Each row of a before or after table is a point. The points were changed in one or more steps. Then noise was added and the rows were shuffled. The steps act on how far a point lies along the listed directions, d1 being the first. Name the steps. A step turns or swaps two directions, mirrors them in a line or flattens them onto one, adds a multiple of one to another, or multiplies one. Angles are multiples of 10 degrees, from the lower direction toward the higher: turns from -170 to 170, lines from 10 to 170 but not 90. Use the fewest steps. Two steps may share a direction if one is a turn and the other turns, adds or multiplies; they go together, in the order done. Otherwise the lowest direction goes first.

Directions:
(1): [-0.19  0.42  0.27]
(2): [-0.35 -0.32  0.26]
(3): [-0.36  0.08 -0.39]
Before, 14 rows:
[[ 0.11 -0.32 -0.52]
 [-0.06 -0.48 -0.08]
 [-0.04  0.78 -0.10]
 [-0.01 -0.89  0.22]
 [-0.09 -0.43 -0.26]
 [-0.10 -0.21  0.00]
 [-0.11  0.39 -0.03]
 [ 0.41  0.05 -0.09]
 [-0.14  0.24  0.14]
 [-0.11 -0.30 -0.32]
 [-0.11 -0.42 -0.16]
 [ 0.06 -0.19  0.00]
 [ 0.13 -0.35  0.35]
 [-0.42 -0.33  0.36]]
After, 14 rows:
[[ 0.03  0.33  0.23]
 [-0.38 -0.42  0.25]
 [ 0.11 -0.44 -0.04]
 [ 0.00 -0.17 -0.10]
 [ 0.16  0.70  0.33]
 [-0.30 -0.83 -0.32]
 [ 0.13  0.18 -0.35]
 [-0.35 -0.24 -0.25]
 [ 0.22 -0.45 -0.04]
 [ 0.31 -0.35  0.03]
 [-0.12  0.21  0.22]
 [ 0.51 -0.31 -0.19]
 [ 0.04 -0.48 -0.11]
 [-0.03 -0.24  0.00]]
Steps: turn d1 and d2 by 10 degrees; multiply d3 by -1

Directions:
(1): [ 0.52 -0.21  0.46 -0.21  0.27 -0.27  0.09 -0.19]
(2): [ 0.18 -0.32  0.36  0.35 -0.28  0.43 -0.30  0.15]
(3): [ 0.19  0.41 -0.07  0.49  0.31  0.02 -0.29 -0.37]
Before, 13 rows:
[[-0.44  0.05 -0.18 -0.07 -0.37  0.28  0.06  0.21]
 [-0.36 -0.24 -0.18 -0.01 -0.25  0.33 -0.17  0.22]
 [-0.63  0.34 -0.57  0.13 -0.02 -0.01  0.00  0.13]
 [-0.01 -0.15 -0.14 -0.53  0.11 -0.47  0.40  0.12]
 [-0.36  0.71 -0.48  0.56  0.26  0.27 -0.36 -0.35]
 [-0.02  0.48 -0.15 -0.08  0.28 -0.49 -0.03 -0.51]
 [-1.01  0.44 -0.74 -0.12 -0.09 -0.26  0.22  0.09]
 [ 0.13 -0.20  0.29  0.30 -0.29  0.36 -0.12  0.21]
 [ 0.06  0.12 -0.12 -0.10  0.08 -0.04 -0.11 -0.23]
 [ 0.31 -0.11  0.36  0.09  0.28 -0.12  0.02 -0.07]
 [-0.17 -0.24 -0.07 -0.53  0.12 -0.28  0.27  0.19]
 [-0.10 -0.08  0.07 -0.45  0.08 -0.34  0.23  0.11]
 [-0.46  0.61 -0.75  0.21 -0.03  0.01  0.05  0.04]]
After:
[[ 0.44 -0.08  0.39  0.51  0.03  0.29 -0.24 -0.05]
 [-0.21 -0.26  0.03 -0.05 -0.18  0.04  0.13  0.32]
 [ 0.25  0.38  0.12  0.31  0.27  0.12 -0.16 -0.37]
 [ 0.18  0.16  0.03  0.04  0.43 -0.39  0.02 -0.25]
 [ 0.57 -0.31  0.57 -0.55  0.43 -0.41  0.24 -0.24]
 [-0.58  0.23 -0.58  0.03  0.06  0.01 -0.02  0.13]
 [-0.53  0.30 -0.46 -0.11 -0.07 -0.07  0.03  0.22]
 [-0.55  0.23 -0.70 -0.10 -0.05 -0.11  0.21  0.30]
 [ 0.29  0.23 -0.02 -0.22  0.37 -0.43  0.29 -0.24]
 [-0.40 -0.05 -0.19 -0.80 -0.25 -0.51  0.42  0.07]
 [-0.20  0.46 -0.14 -0.06  0.54 -0.57  0.15 -0.43]
 [ 0.26  0.07  0.09  0.39  0.35  0.08 -0.48 -0.34]
 [-0.03 -0.13 -0.12 -0.33 -0.04 -0.06  0.05 -0.03]]
Steps: add -0.7 times d2 to d1; turn d1 and d3 by -130 degrees

Directions:
(1): [-0.38  0.11 -0.13 -0.43 -0.34  0.26  0.14 -0.26 -0.02  0.64 -0.14]
(2): [ 0.36  0.24 -0.19  0.11 -0.56  0.33  0.05  0.52  0.17 -0.07 -0.29]
Before:
[[-0.06  0.32 -0.11  0.01 -0.06  0.04 -0.14 -0.02 -0.07  0.25  0.02]
 [ 0.17 -0.26  0.22 -0.12 -0.06  0.15  0.06  0.19  0.10 -0.14  0.18]
 [ 0.24  0.32 -0.15 -0.30 -0.64  0.39  0.12  0.22  0.08  0.17 -0.32]
 [-0.01  0.15 -0.42 -0.21 -0.71  0.44  0.01  0.32  0.16  0.39 -0.29]
 [-0.57 -0.25  0.37 -0.16  0.51 -0.13  0.06 -0.44 -0.15 -0.02  0.34]
 [-0.38 -0.13  0.11 -0.24  0.36 -0.04 -0.01 -0.43 -0.30  0.34  0.31]
 [ 0.06  0.01  0.28  0.10  0.27 -0.26 -0.01  0.18 -0.23 -0.27  0.16]
 [ 0.08 -0.38  0.41  0.36  0.93 -0.76 -0.24 -0.32 -0.12 -0.46  0.45]
 [-0.58 -0.55  0.16 -0.21  0.44 -0.17 -0.12 -0.75  0.08  0.37  0.15]]
After (9 x 11):
[[ 0.95  0.21 -0.06  0.58 -0.38  0.02 -0.09  0.87  0.24 -0.60 -0.23]
 [ 0.28 -0.12  0.16  0.33  0.46 -0.18 -0.15  0.16 -0.17 -0.47  0.30]
 [ 0.17 -0.09  0.34  0.41  0.29 -0.06 -0.02  0.41  0.03 -0.75  0.18]
 [-0.32  0.03  0.05 -0.54  0.06 -0.05  0.08 -0.60 -0.17  0.42  0.07]
 [-0.61 -0.27 -0.11 -0.38  0.21 -0.09 -0.05 -0.56 -0.13  0.51  0.17]
 [ 0.36 -0.50  0.22  0.56  0.48 -0.29 -0.29  0.13  0.27 -0.65  0.11]
 [ 0.18  0.19  0.09 -0.01 -0.20  0.09  0.10  0.47 -0.13 -0.08 -0.08]
 [ 0.07 -0.27  0.20 -0.24 -0.18  0.25  0.08  0.14  0.09  0.04  0.11]
 [-0.10  0.19 -0.03  0.07  0.20 -0.14 -0.19 -0.13 -0.12  0.15  0.13]]
Steps: turn d1 and d2 by -100 degrees
